Rows are points. To make a cloud, some directions were put in groups of two or more. Within a group, all points are equally far from the middle, so they leave a hole (a ring in 2 directions, a hollow ball in 3). The other directions are filled evenly. Then the cloud was stretched, turned, moved and blurred a little. How many holes are there, and how many directions does each take, smallest first?

Cloud (22 x 3):
[[-41  14 -13]
 [-39   6   3]
 [  6  42   7]
 [ 22 -13  58]
 [-20 -25  -2]
 [  1   4  58]
 [  2  17  42]
 [-20  39  22]
 [-31  -9  -5]
 [ 26   0  11]
 [ -7 -52  20]
 [-41  41  -1]
 [ -9   9  55]
 [ 16  40 -10]
 [ 17  -5  56]
 [ -4 -21 -16]
 [ 23  10  17]
 [-16 -18 -15]
 [ 18 -12 -12]
 [ -2  15  46]
 [  9   3 -36]
 [ 30 -20  46]]
Holes: 1 (2)

Cloud (49 x 6):
[[-38  -5  37  -3 -44  -4]
 [-40  19  32 -20 -34 -13]
 [ 36 -28 -24  12 -19 -18]
 [ 18  27  12  37  36  20]
 [-15 -24  45  28 -23 -14]
 [ 21   5  25 -11  41 -11]
 [-52  21  29  14  35   5]
 [ -1 -22   5 -39   8  27]
 [ 11 -25  48  17 -11  -6]
 [ 32  21  31  26 -20  14]
 [-11 -26 -28   5 -41 -32]
 [  8  19 -31 -25  45   6]
 [ 19 -38 -31  13  30  -9]
 [-24  -2  -7   3  21 -55]
 [ -1  -7  29 -16 -15  46]
 [-38 -28 -32  -1  32 -21]
 [ 12   5  14  28  37  40]
 [ 18  11 -39   7  31  40]
 [ -2  38  11  15  37  44]
 [ 27 -27 -27 -11 -37  -8]
 [-29 -42   5 -11  34 -14]
 [ 13 -32 -30  -3 -42  -9]
 [-13  39  13  42  31  -1]
 [-24  12 -34  11  39 -30]
 [-17  21  -6  46 -10 -27]
 [ -1 -22  14  43 -36   0]
 [-28  24  40  -8 -31 -30]
 [ 13 -12 -43  -5  -5  41]
 [-19  -1 -19  -4 -32 -48]
 [-31  11  20  51  -2 -20]
 [ 19  22 -23   9  27 -33]
 [-18  -7 -25  27 -10 -46]
 [  9 -40  -7 -10 -31 -32]
 [ 18 -33 -26 -11 -39 -11]
 [-56   0  29  19  30   4]
 [-25 -38   2 -27  24   9]
 [ 14  32  21 -40 -19   1]
 [-24  12  -6  -6  41 -41]
 [-37  -6  29   4  23 -45]
 [ 20  10  31  30  33  21]
 [-18 -13   7  21 -48  25]
 [ -2 -34 -45 -13  12  23]
 [-24   5 -31  22  28 -38]
 [-17 -31   4  -2 -18 -52]
 [-19 -25  24  49   5  -3]
 [ 11  40  47  -3 -16 -12]
 [-18  47 -25   9  10  34]
 [-15 -14 -15  39 -37 -21]
 [-49   3 -22  30  19  17]]
Holes: 3 (2, 2, 2)

Cloud:
[[ 28  -5  19   6 -10  12  16 -42]
 [ -7 -19  16 -34  14   0 -19  32]
 [ 16  29 -27 -18  10 -33 -30   2]
 [ 22  23  20  26  -8  11  26  24]
 [-35  14   5  31  26 -19  -9   0]
 [  3  26 -14  -9  40 -14 -41  13]
 [ 19 -31   7 -17  38 -21 -37   9]
 [  7 -24  46 -14  38   8   8 -11]
 [ -1 -18 -15 -27  36  -1 -40   6]
 [-14 -17 -27   8  -2 -11 -11  36]
 [ 41 -13 -23  -1  51  28  -9   5]
 [ 52  -2  13  -6  26  -3 -22  43]
 [  2  27 -31  -3  19 -31 -30   4]
 [-37  13  11  18  36   3  -1 -35]
 [ 41 -10   2 -11  45 -11  23  25]
 [ 26  20  18  30  15  12  23  34]
 [ 43 -28 -14 -13  25  -3 -39 -13]
 [ 22  30   6  43  18  -2  -6  29]
 [ 33   3  31  14  10  25 -50   5]
 [  5 -22  22  37  11 -31  -9  -4]
 [ 27  28  15  25  23 -13 -16 -45]
 [-15   7 -40 -10  27   8  24  32]
 [-26  21   6   1  12  34 -20 -38]
 [ 13  45 -17  -5  29   9  30  15]
 [ -3  38 -27 -10  19  -9  14 -35]
 [ 18 -14  13   0  22   3  32 -38]
 [ 50  17  17 -14  15 -28 -36   7]
 [-20 -18 -11  -6  -8  16  36  -4]
 [ -1  40 -28  14  -3   8  14 -24]
 [ -4  17  -5 -26 -21  13  -4  31]
 [ 21  24   9  -4  -6  17 -29 -49]
 [ 52  -8  -6 -24 -17  -1   6  -2]
 [  8  27 -30 -11  -5 -35 -17  15]
 [-15  29  31   5  16 -37 -12   4]
 [-13 -12  -7 -22 -22 -11 -29   5]
 [ 36  -9  25  -7  60  14   4   2]
 [ 28 -33   5 -26  -9  10   0 -25]
 [-26 -24  39  12  27  22 -21  -7]
 [ -7   7  18 -42  27 -12  -1  24]
 [-14  23  24  13   2  -1 -52 -11]
 [ 46 -16  -6 -18  56   3 -14  -1]
 [  2 -17  22  33  42  12  11  24]
 [-35 -16   7   8  -8  24 -11 -28]
 [ 26  13  -5  29  14  46   6  19]
 [  6  22 -21  -9  12   3 -45  26]
 [ 44 -10  22  -6  36  25 -31  24]
 [ 44   5   2  -9  27  35 -33 -22]
 [ -1 -24   1  31   2 -35  -7  -8]
 [  3 -17 -13 -37  37  -5   7 -32]
 [-18  32  -6  13  15 -38  10  -9]
 [-26  -3 -16 -16 -13  29   3 -19]
 [ 13  32  40 -18   5  25  10   8]
 [-25   2  28 -19  28  -5   5 -40]
 [-30   8  18  16  39  -1  -6  33]
 [ -6  34  11   9  -3  46  11   3]
 [ 44  12  -5 -11  28  12  27 -24]
 [ 22 -25 -13   4  13  41  11  26]
 [  8 -37 -16   2   7  31 -27  -2]
 [-10 -21  14  35  30   4  -8 -36]
 [-22  16  31 -10  25  31 -33  -3]
 [ 19  28  51 -10  24  19 -25   0]
 [ -4 -32  50  10   5  -2 -20 -22]
 [ 24 -27  53  -8  24  10 -19   2]
 [ 24 -36   5 -25  -3   1   0  34]
 [-13   7 -17  -3   6 -23 -45 -22]
 [  0  35  -7   8 -15  -1  19  36]
 [-12   5 -17 -13  46  -9  24  33]
 [ 42  22   5  15  11 -31 -13  34]
 [ 35   4  16   2 -33   7 -28 -17]
 [-17  24 -22 -16  24  38  12 -15]
 [ 29  29 -24 -18  -4 -25 -24  21]
 [ 21 -22 -23  19  17  39   2  19]
 [-28  21  11  29 -10  -9 -26   6]
 [-28  20   9   4 -15  15  20  26]
 [ 43 -16 -18   5  37 -17 -29 -22]
 [ 15  31  54  -6  -2 -19 -16  -6]
 [ 47  -3  17 -21 -14 -12  12 -22]
 [-26  20  34  -4  41  22 -13   9]
 [ -6 -23 -36  14   4 -22 -16   7]
 [ -8   6 -17 -37 -16 -24  13 -10]
 [-22   4 -28   9   5 -25  27  13]
 [  7  22  -4 -13  -5 -29 -36  25]
 [ 32  -9  46 -12  13  22  16   0]
 [-18 -20  15  -6 -21 -28 -24  -3]
 [ 25  -6  31   5  38   0  34  -2]
 [ 30  28 -18  -6  17  -5 -47 -24]
 [ 37   8  20  13  26   3  25  40]
 [ 27 -19  -4  34  -7 -23 -15  12]]
Holes: 2 (2, 6)

Cloud, 96 rows:
[[  2  31   5  -8  10  -9   6  25  28]
 [ 22  36 -23  10 -41   2 -21  17  -9]
 [ -2 -29  13  49   6  12   2  25  33]
 [-14 -21 -11  38  -4 -12  41 -10  10]
 [-31 -19  27  32  23  20 -37  13  12]
 [ 17   1  18 -17  24  40 -16 -23  23]
 [  9  20  30   8   0  11  33   8 -13]
 [-23  10 -18  -1  14  56 -18  19  12]
 [-26 -19  -5  23  -2  22  41 -24  -9]
 [ -3 -24 -13  40 -24   2  -5 -12 -39]
 [ -4 -23 -23 -16   8  37  -1 -20 -35]
 [ 13 -13   9   8  44  26   8  -2  31]
 [ 29 -10 -22  -2 -15  29  31  13   5]
 [ -7  20  25  23  25  32  19 -44  18]
 [ -8   0  44  16  21  19   1   1  22]
 [ 14  -4 -14 -17  38 -32  -9  11  16]
 [  2   8 -32  60  -8  48  -7  -2 -13]
 [-12  19  -1   6 -29  23  -9 -17 -18]
 [  8  47 -13  41  -8  26   8  -2 -17]
 [  3 -17  31  12  14 -17  27  -8  19]
 [ -7 -39   0  -1 -13  20  -9 -32  19]
 [ 14  18 -12 -23  -7  10 -20  24  -3]
 [ -1   1  14  28 -23   2 -16 -16 -31]
 [ 12  28 -33  -3 -11  22 -12   3 -35]
 [-31  21 -35  24 -11  46  -4 -18  -6]
 [-21 -16  -3  24 -17  -1  39   1  -7]
 [-14  -9 -14 -22 -13  -4 -13  37  -4]
 [ 32 -13 -25  37 -24 -24 -25  18   4]
 [-47 -20   0  28 -13   5   5  15   3]
 [ -5  30 -40  14 -20  38   8  -8  33]
 [-28  18 -29  51   4   2  15  -8  27]
 [-31  -5  33  47 -28  22 -12 -20   8]
 [-36  15   5 -21  -1 -21 -32  25   7]
 [-31 -16  19  35 -31   9  14  21  10]
 [ 18 -25 -49   8  14 -15  -2 -15 -10]
 [ -3  -6 -13   8 -31  15   8 -15 -23]
 [-16   7  -4  40 -28 -20 -23  -5 -12]
 [  0   9  -5   9  -9  10  53  -2 -23]
 [ 14  16 -22   8  26  33 -17 -19  11]
 [ 21  -9   6   3  13   9 -31 -27 -33]
 [-36 -12   3  29  35  46  16   2  22]
 [-21   3 -23  13  39  16 -14  20  16]
 [-18  19 -13  16  10 -36 -18 -13  -9]
 [-50 -11 -12 -11  15  19  22   3  15]
 [-10  11 -42  46   4 -11  -7 -15 -11]
 [-14  20  26 -13  32  25   0   5  16]
 [ -1  16  -3  40 -21   6 -31 -18  12]
 [-24  22 -55  23  17  -6 -25 -27  -3]
 [-32  33   3 -11 -12  -3   4 -13   9]
 [ 32 -41   7  44 -33  14  -2  11   9]
 [ 16  32  -5  20   8  27 -23 -18 -27]
 [-11 -18 -26  25 -16  21   5  38  26]
 [-51  -8 -15  43  16  17  -5  14  -8]
 [ 19 -16  -7 -16 -18  -2 -22  13 -25]
 [ -1 -34   1  35  19  42  19  19  16]
 [ -3   4 -29 -22  14  43  -9  -7 -22]
 [ 17  -5 -10  43 -25 -16   7 -21  20]
 [-16 -38   3 -14   7  16  16  16  -4]
 [-22 -20  -2  50   1  16  19  28 -30]
 [  2  -2 -17   1  15  26  35  25  26]
 [ 23 -10   1 -30  -1  -2 -13 -21  -2]
 [-27  -5  13  10  22 -20 -16  -2  -2]
 [-11  42 -35  -1  -3  30 -26  -9 -21]
 [-17 -11 -30  59 -33  12  -3  -3 -12]
 [ 30  12 -10 -34  -2  -2  -7  -9   0]
 [ 28  -9 -16   6 -19 -23 -21  -3   5]
 [-20  43 -49  21  17  -2   1  -6 -22]
 [-29  16 -21  39  28  19 -20 -31 -17]
 [-23 -20  -9  25  21 -21   1 -16 -30]
 [  6 -49  18  47  11  18  26  24  -1]
 [ -2 -13  -8   0  25  52  23   8  23]
 [ 33  17   9  27   2  43 -23   2  -5]
 [-39 -20  -6  33   9  15  28   2  22]
 [  2  -2 -17  13  53   1  13  21 -30]
 [  9  37 -36  14  -9  34  -2  -5  27]
 [-31 -25  19  16  -9  22  20  17  -5]
 [-25   6  -5  31 -46  -5 -16 -17  25]
 [ -1   7  21  32 -23 -20  14   3  13]
 [ -2  14   6 -21  35  33  -8  20 -19]
 [  1  12  31  11 -19  14  33 -15  -2]
 [ 13  11 -41  28  -5  34  18  -8   8]
 [-15  16 -54  14 -20  29 -23  20   2]
 [  7 -19  29  18 -11  -4  -8  29  22]
 [-10 -18 -24   0 -10  38  -8 -12 -28]
 [ 28 -34  -8  24  28  26   4 -14   6]
 [-28  14  21  36  39  35  -4  -8  11]
 [ -7  -7 -34  27 -26  19  22 -15  -4]
 [  1 -33 -48 -12  18 -12  -2   6   0]
 [-16  14  26  -1   7  -4 -11  15 -23]
 [-39  21  13   4 -21  19  -2  30  21]
 [  1  44 -21  19 -38  22  -9   3  -3]
 [-10 -13  31  -3  32 -12  -1 -11 -19]
 [  0  13  33   8  -7  10  17  24  -5]
 [-12 -20 -16  37  16  -4  13  28   9]
 [  6  43  -4  19  -4  14  15  -2 -28]
 [ 16   4 -39   6  32  29 -10  -6 -23]]
Holes: 2 (2, 3)

Cloud (86 x 9):
[[-34 -33 -11  12 -11  31  48  10  -8]
 [ 12  24  -3 -20   1  -4 -15  16 -36]
 [-15  -4 -30  -4 -33  14  17 -47   0]
 [-38 -15  -7  13 -23 -29   1 -25   2]
 [ -3 -22  12  23 -29  -3 -11  28  14]
 [ 37   7 -33  -8   7  12  12 -15  41]
 [ 20  18 -30   2  33   7 -10  -6 -20]
 [  7 -20   8 -42  12  14  28  -3   8]
 [ 10   0 -21 -11 -50  38   7  36  -6]
 [-47   0 -25  -1  33   5 -10  23  -4]
 [-10  -7  -4  -9 -17 -13  60  -1  -3]
 [-43   6  -6 -29  19 -13 -22 -11   9]
 [-26  16 -29 -17 -18  21  25 -30 -15]
 [ 47   8 -43   4 -38  25  21 -33   0]
 [ -3 -17  11 -13  20  14 -20 -41  11]
 [-16 -27   3 -11 -12 -24  -1 -34 -39]
 [-28   2  11 -19   5 -43 -14 -34   4]
 [-10  12 -19  31   1  16  50  15   7]
 [-12 -15 -23 -18 -13 -19  32  21 -33]
 [ 24  19   6   2  18 -30  28  11 -18]
 [ -7 -26  17  30  -8   6  32  16  -2]
 [  9 -17   5 -41 -21 -26 -11 -18  12]
 [-16 -32   8 -47  -4 -11  13   5  -9]
 [ 39  -1  -2 -23 -26 -10  12 -48  13]
 [  8  38 -10  -5 -44  18  28 -12 -10]
 [ 29  -4 -14 -19 -18 -21 -32  -6 -25]
 [-17 -22  24 -27   6  13 -21  -5  19]
 [-39 -26  -4   5 -37  32  18   5  17]
 [ 22 -12 -15 -18 -33   4 -23 -15 -38]
 [ 15 -40 -21 -17 -51  28  -2 -13 -16]
 [ -5 -20 -26 -20 -13  36  37  32 -21]
 [ 13 -18  -2 -18 -37  -1  25  34 -17]
 [-21  27  28   1  33  -7  -2  13  12]
 [ 30  31 -10  11 -29 -15  28  16  -4]
 [-48 -20  21  -4  42   1  14  11 -21]
 [-18   2  26  17 -34   9  24  -2   8]
 [ 29  -6  -7  11  15  16  11  13 -37]
 [-13   0 -32 -15 -44  17 -11 -15  31]
 [-16 -21 -17  18  10 -29  27 -14  23]
 [-31 -16 -31  -2  36  31  28  13  10]
 [-14  19  15  -4  25  -2  52 -23   0]
 [  9 -17 -24 -42 -14  23 -15 -22  -7]
 [ -2  39  -7  13  39   7  31  -3   9]
 [-19 -21  15  11  13  42  19   8 -31]
 [  7  -2 -33 -20 -33  40 -13  25  22]
 [-16  32   2 -24  10 -20 -23 -30  -5]
 [-19  21  11  26   4 -44  -2   3  -9]
 [-25 -17  -4 -13 -38  51  17   4  10]
 [  0 -23   0  22  -1  51  -7   5  -1]
 [ 21 -26   0  -5 -55   8  17 -29   9]
 [ 16 -25 -14   2 -15  -1  34 -35  26]
 [-30 -23 -25  -9 -13  33  22 -32  17]
 [ 22 -18 -22   9  26  28  -2 -25 -21]
 [ 39  -4  -8 -28 -13  20 -20  16 -10]
 [ 13 -17  30   5  26  -2  10   0  18]
 [-48  12  12  12  -8 -23  22  -4  13]
 [  8  32 -47  -3 -31   2 -13 -21  13]
 [-13  26 -21 -36   7  12  13   7 -25]
 [-14  23  32   6  36   4   3  -3   5]
 [ 35 -25  -7  19   9 -20  -4 -14  -8]
 [ -1  44   8 -15 -23   8   7  10  22]
 [ -8 -41  -4 -25 -17  48  -3 -15  -4]
 [ -4  12  20  30  -6 -32  -5 -30  -7]
 [-16 -19   6 -21  14 -14  17 -43  21]
 [  7  26  19   4 -16 -34  -6  25  -7]
 [ 26  25   4  23  20  20  11 -26  21]
 [-18   3 -20  42  -5   0   8 -25  -9]
 [ -9 -24  -7  16 -46  10 -10 -20  22]
 [  5 -28   6 -18  30   6  27  24  -3]
 [  0   4  -8 -22  -3 -16  17  21 -45]
 [-16   4   1  -2  37 -29  10  36 -11]
 [ 15 -39 -34 -13 -25  -8  13 -16 -24]
 [ -2 -17 -37  -7 -26  27 -29  22  16]
 [-39  16  11  19 -10 -25  20 -19  -2]
 [ 18  37 -35  -1 -16  19 -24 -12   0]
 [ 23 -12   0   6 -23   9  29 -13 -50]
 [ -7 -34   1  -9  15  52  29  12 -11]
 [ -3  -3  21   6   5  -2  -3  -6  46]
 [ -7 -16  13 -10  17  18 -27 -17  24]
 [  1 -23  41 -24   0   5  19  -4 -14]
 [ -1  -7  11 -16  13  53  33  -7  -6]
 [ 16 -12  -5  -3 -10  49  20 -38  22]
 [-13 -29  21  17   3   1  -5  37  -3]
 [ -7   6   3  26 -37  34  -9   9  -3]
 [-21  11   5  13   0 -36  13  36  15]
 [ 16  19 -42  -4  28   6 -13 -10  -8]]
Holes: 3 (3, 3, 3)
